Each row is a point. To make a cloud, some directions were put in groups of two or more. Within a group, all points are equally far from the middle, so they leave a hole (a ring in 2 directions, a hollow ball in 3). The other directions are filled evenly. Then the cloud was stretched, turned, moved and blurred a little. How many holes are there, and how many directions does each take, smallest first?

Cloud:
[[-33 -16  34]
 [-48 -44  15]
 [-17   5 -46]
 [-49  24 -40]
 [-41 -24  28]
 [-58  25 -22]
 [ 19 -31  34]
 [ 10  41 -17]
 [ 34  25 -17]
 [-31 -53  -5]
 [ 41 -12   0]
 [ -3  47   1]
 [-58 -28  18]
 [ 13  31 -23]
 [-12  34 -26]
 [  9 -28 -17]
 [-40  30  -1]
 [-55  22  -5]
 [-38  24 -41]
 [-60 -41  12]
 [-21  13  37]]
Holes: 1 (2)

Cloud (31 x 4):
[[-10 -30 -14  42]
 [  1  28  22 -40]
 [-13  35 -53 -35]
 [  7  38 -39 -39]
 [-25  -4 -23 -25]
 [-39  14  43  11]
 [-34   7 -12  -3]
 [ 31 -19 -14  25]
 [-22 -25 -10  21]
 [  7  30  35 -23]
 [ 25  10  -9  51]
 [ 36 -11 -37  20]
 [-23  22 -24 -28]
 [  8  33  33  -8]
 [-31  23   2  -4]
 [-12 -34   4 -24]
 [ 41  14 -60  -3]
 [  5  43 -33 -11]
 [ 45  -7  -1 -11]
 [ 25 -23  13  40]
 [-29  10 -30 -18]
 [  6  33  52  17]
 [ 21 -24  -8  40]
 [ 31 -35 -24   0]
 [ 10  37  13  27]
 [-27   8  26 -25]
 [-31  18  11  -7]
 [-35   5  14   0]
 [ 29 -33 -51  -1]
 [ 40  -7  33   2]
 [ 45 -36  -2 -22]]
Holes: 1 (2)

Cloud (47 x 6):
[[ 11 -12  23   4 -22  44]
 [ 16  -4 -14  25  -6  23]
 [-14 -11   5  27  -8  19]
 [-11  11 -47 -14  13 -15]
 [  5  49 -10   7  -4 -21]
 [ -9  14  22 -16  -6  19]
 [ -7   9  40  -4  -3  17]
 [ 23  11  38  11  22  -4]
 [ 20 -12  23 -15  -9 -11]
 [ -8  26 -31   5 -35 -24]
 [ -3  42  -7  12 -11 -27]
 [ 24  20  18 -29 -26  -8]
 [-16  21 -32  37  -9   6]
 [  5   5 -32  24  12 -32]
 [ 35  32  -7  60  13  12]
 [-13 -20 -41  20  19  17]
 [ 22  39 -10  19 -31  20]
 [  4  -4 -16  26 -58 -15]
 [ -8  13   0  49  -1   4]
 [-20  27 -33  36   9 -27]
 [ -2  15 -28  18 -19  16]
 [  2   0  16  -5  -7   7]
 [-29  -9  26  11 -25  32]
 [  4 -18  24 -32   3   5]
 [ 12  16  28  31   5  24]
 [  4   3   0  18 -44 -17]
 [-30  -3   8 -15 -12  16]
 [ -9  29 -49  14 -16  18]
 [ -7 -23 -22   2 -43  -2]
 [-17   2   7  22 -24 -31]
 [ 21  -9  16  27  -2  18]
 [-15   2  25 -12 -14 -11]
 [-10 -41  -6  12 -16  15]
 [ 13  35   4  13   5  24]
 [ 23  40 -32  -5   5 -21]
 [ 26   3  23  23 -23  17]
 [  3  36 -33 -19  22   9]
 [ 10  38  21  11  30   2]
 [ 34  43 -11  39  -7   9]
 [ 17   1   6   2  45  22]
 [-11  23  10 -18 -35 -24]
 [ -5   2 -16   3 -48 -12]
 [ 23  21   5  41  32   4]
 [ -9  35   4  35 -16   1]
 [ 16   2 -23  40 -30 -20]
 [ -5   2 -23 -21   0 -12]
 [ 46  27  41  -5 -17  -8]]
Holes: 0

Cloud, 86 rows:
[[-26 -11   2  21 -13  -5  24 -20 -25]
 [ 22 -20   5   7  -3 -47 -25 -20 -17]
 [-21  -9  40 -12  -3 -28  21   6  30]
 [ -4 -37  33  -5 -38  -8   0 -23 -14]
 [-11  22  15  -3 -10   7  -5 -57  10]
 [  0   8 -24 -10 -27 -25 -30 -13 -22]
 [  7  18   8 -39  -6 -14 -27  -1  20]
 [ 35 -31 -18  -8 -21 -42 -14   2 -54]
 [-28 -18  -1  32   5  21  -2 -12 -23]
 [-31  -7  -2 -28 -33  27   1   7  -5]
 [-25  -2  18 -18  17 -43  15 -21  15]
 [-21  -2   4  -6 -41  27 -28  24 -12]
 [ 16 -26   9   1   9 -19   9   1 -55]
 [-28 -12  30  20  37 -28  -2   0 -27]
 [ -2  -1  -2 -40  -7  17  24  11 -13]
 [ 23  -9  30  30   4 -13 -19  13  23]
 [ 18  34 -32 -12 -33  12 -11  19  28]
 [ 40  31  -7   5  28  19 -12   1  17]
 [ 23   8  38 -17  -8  39   7 -46 -17]
 [ 54 -21 -25  29  -4  -8  13  18 -19]
 [ 16 -26   0  11  -6 -15  -7 -60 -23]
 [  0 -16  12  22  -1  -4  10  18 -56]
 [ -2  -9  -6 -52   3  -7   9  29  -7]
 [ 10  23  -4 -16  -5  23 -24  35  -1]
 [ 44   3 -18  -3  -5  32  -8   2   4]
 [ 20  -9  -4  37  29  -3  14  40 -28]
 [-27 -10  13 -31 -14  26   5  34  26]
 [ -4   5 -18  -7  11 -13  -9  22 -20]
 [-21 -21 -26 -10 -39   9 -17 -12 -24]
 [  8  11 -22 -23   8  -3  19  17  18]
 [  8  -2  23  -8   1 -19 -34  -9  -7]
 [ 46  10  13 -10   8 -22   7  -9  -3]
 [-47   5  33  25  -1  -8   5  -9  11]
 [ -9 -11  15 -47 -17 -35 -39 -22 -11]
 [ -9 -28  21  -6 -25 -10 -18 -28  22]
 [ 12   4   9  10 -12  17 -34   5 -39]
 [  0   2  42  23   4  13  39  -1  35]
 [  7  -1  27   8  -5 -34 -31 -25 -20]
 [  1 -25  13  46 -13   7  23  34   2]
 [ 11   4  44 -12  -8  41  -2 -30  16]
 [ 40   6   5 -23   4   0  -9 -33 -23]
 [ 11   8  51  13  -6   5 -13 -11  15]
 [  1  16 -10  -4  24  -5  20  -6  18]
 [  1 -29  22  20  23   9  -4 -42  43]
 [-31 -59  36 -20 -24 -27  11 -17 -23]
 [-23   6  37  14 -18 -15  27 -10  11]
 [ -8 -23  37   4 -15 -41  11  -8   6]
 [-36 -10  11 -20 -11 -16 -20  26 -19]
 [  3  19   2  13  22  29 -11  26  -8]
 [  8  16  24 -23   8 -33  18   2  -4]
 [  7 -11  20  -9 -25  30 -12 -32 -25]
 [ -1 -16  -3 -44 -20  23 -18 -32 -28]
 [  1  -6 -13 -26 -20 -47  12  12 -17]
 [ -6 -33  41  24   9   0  21  -3 -11]
 [-49 -16  22 -19   0 -36 -10 -11  16]
 [  4   9  -8 -25 -18  43  -6  -5   3]
 [  8   9 -22  50  24  16  21  16  13]
 [ 33  16  18 -21  -4 -14   7 -59 -13]
 [ -3   4  50  13  10  12  29  19  30]
 [ -2  -2  19 -10 -33 -39  20 -34 -15]
 [ -7  30   0  -2   5  27  23 -17  -7]
 [ 28   6 -10   8 -42 -17  24  32  26]
 [ 42  -9  -9 -42 -19 -26  -6  -8  11]
 [ -1 -44  17  18   0 -31   3  50   7]
 [ 56   7 -16 -21 -26 -19   3  26  23]
 [  8  -2  32   5  32 -12 -29 -22   1]
 [ 22 -22  29   7   3  -8  -1   9 -31]
 [ -2 -27  23   3  42  24  31  13  19]
 [ -9 -30  22 -39   0 -13  13  -5 -42]
 [ 19 -45  24 -13  -1   9  15   8  -3]
 [ -7  -1 -14 -26  -8 -16 -34  14 -23]
 [ 25 -16 -15  25  12   2  36  14   3]
 [-11   7   3 -29 -13  30  29   5   4]
 [ -5 -10  15  25  14 -12   6  19 -51]
 [-15 -16 -34  30 -11 -20   7   4 -35]
 [ 35  -7  10 -40  -6  15 -22  24  16]
 [ 27  15 -27  -3 -26  -4 -18  15  30]
 [ 14  13  -8   0 -27  15 -11 -40 -23]
 [ -6 -18  49  -6 -15  -3 -15 -32   3]
 [ 16 -12   1  38  -6 -17 -10 -50 -19]
 [ 13   3  41  14 -10   0  27 -47  10]
 [-14  -2  18  21 -11 -25 -23 -50  -6]
 [ 31  14   6 -15   9  22 -12 -32 -22]
 [  5   9  -6   2  19  -2 -25 -13 -32]
 [ 23 -43  20 -10  10 -26 -25  12  11]
 [  0 -11 -18 -47  -4 -29  22  19  39]]
Holes: 2 (2, 3)

Cloud:
[[  5   6 -34   3  27  10  -3 -23 -33]
 [-37   0 -16  -2 -21 -27  20   6  -2]
 [  9  35  -3  21   7  31 -23 -23  26]
 [  3 -13   9  13 -56  13  -5 -14  -1]
 [ 48 -22  18  55  -4   9  -5  11   4]
 [ 40 -38   3  38   8  16   0  -8  16]
 [ 17 -26   0  31  -3 -31   0 -39   9]
 [ 24 -37 -11  29 -15 -18 -13 -33   8]
 [-19  -7  -8  14   1 -35   3  19 -27]
 [ 23  -7  12  20 -28  37 -37  -3  21]
 [ -5  27  -8  -4  -7 -36   5   8  23]
 [-10   8 -15  22 -40  29 -39  15   4]
 [-13 -19  50  -2 -11 -49 -16  20   3]
 [ 33 -24 -26  34   9  38 -34 -14  16]
 [  3 -13  13 -30 -16 -13 -35  17  19]
 [-18  -8  39   9 -39 -10 -12  19  23]
 [ 52 -14   0  11   9   6   2   8  27]
 [ -4 -32  16  46  -4 -18  19  -8  13]
 [  6   9  37 -10  32  -6  -7 -16  -9]
 [  6 -27  19   8 -28 -43 -36   8  18]
 [ 28  10 -27  42  -5  34  -5   1 -35]
 [-21   0   9  16   1 -26  -7 -42   2]
 [ -3   0   0  38  -2  17 -20   3  59]
 [-26  10   6 -42  12  20 -19  -6 -15]
 [ 19 -21  21  43  21 -34 -14  22  42]
 [ 24  15 -35  38 -25  36   1 -15  17]
 [-19 -26 -33  20  16  16 -21 -46   9]
 [-27   4  13  15 -28  27 -28  11  22]
 [-16  -2 -11 -13  40 -35 -21 -10  31]
 [  9 -36 -39  27  11  36 -17 -31  18]
 [-13 -11  13  -2 -30  20 -50 -24   9]
 [ -3  18  14 -22  30 -28   9 -16  14]
 [  6 -21  33  -3  30 -16   2  28  28]
 [ 36 -18  35  -9   1 -24   6   7   1]
 [ -8 -46   8  -5  25   6 -10  35 -10]
 [ 43   0   3  25   3  40   2  24 -18]
 [ -3 -26  34  15 -10 -55  14  19  19]
 [-16   9  -9 -17   4   3  29 -17 -26]
 [-36 -25 -30  13   7   5 -27  -2  23]
 [  6 -32 -35   3  26  34  13   4   5]
 [ -3 -23  -2   2  -9  33  10   0 -53]
 [ 19  -7 -19  21 -19 -33  34  26  24]
 [-20   6  -5 -13  37   5  24 -11 -10]
 [-23 -14  27   1 -30 -10 -17 -30  -2]
 [ 12 -23 -48  13   5 -14 -30  14  17]
 [-22   2  17  13 -46 -29   2  -5   9]
 [ 28 -36   9  28 -17 -34  16  50 -13]
 [-35 -35 -13   9  -1 -24 -24 -26  32]
 [ 27 -11   0  20  16 -60   5  12  40]
 [ 12 -14  40  32  -3 -49 -20   4  18]
 [-25   8  29   0 -17   3 -31  22  30]
 [ 15   1 -24  18 -16  -6   2 -32 -26]
 [ 19  29  10  -3   1  -4   2 -28  18]
 [ 24 -14  11  13  41 -14  17  26 -31]
 [ 17  13   1  40  -1 -46 -11  -1  45]
 [  1  -2 -17  42  -7  37  22 -10   8]
 [  3 -23  45  25 -14  -2 -31   6  28]
 [ 30  25   1  21   1  50 -40   6 -12]
 [ 34 -19 -40  20  24  39 -22 -12   7]
 [-27   2  11 -33  -2  11  -2  12  26]
 [ 30 -20 -25  20  20 -38  37  12   3]
 [-20  25  18   6  -1 -21   6  22  24]
 [ -9 -45  34   6 -17 -38 -28  15   2]
 [ 18 -16  16  -8   3 -31  24   8 -33]
 [ 11  -4  48  31   5   8 -48  11  18]
 [-30 -39 -20  -8   2   2  -1   6  44]
 [ -1  -2 -14 -34   8  22 -45   6 -13]
 [  6 -37  -6 -12 -13  20  22  15   2]
 [ -6   0  22  -4  47 -18 -16  23  14]
 [ 25 -11   0  45 -21  22 -35  15  35]
 [  8  -6   0   5  30 -57 -16   5  16]
 [ 36  -7  12   6  39 -32   4   5 -18]
 [ 32 -27 -31  17  51  -5   5 -10   2]
 [-33 -34   7 -23 -10 -32 -16   4  -2]
 [ 54 -31   1  16  18 -25  10  23  10]
 [ 17   9 -14  43 -13 -23  15  26  40]
 [ -4  11 -19  -1  32   3  -1 -34 -24]
 [ 42 -21   2  12 -13  51 -27  18 -12]
 [  9  -5  26   1  28  15 -41 -26  12]
 [  2  -2   0 -34   6  25 -34  -3  16]
 [ 40   1 -28  20  -7  44  -6   1   8]
 [-11  19  -7  30  -5 -24 -23   0 -15]
 [  7 -39  -7   1 -21   6 -21 -35  -7]
 [ 28  17  -9  13  12  13  13  14 -36]
 [  5  15  -9   6  24  23 -30 -15 -50]
 [ 11  -7 -36  17   0  32 -46 -35  17]
 [  4 -41 -15 -18 -26 -18 -12  21 -20]
 [ -6 -25  -5  45  -3  30  -7   7 -28]]
Holes: 2 (2, 6)
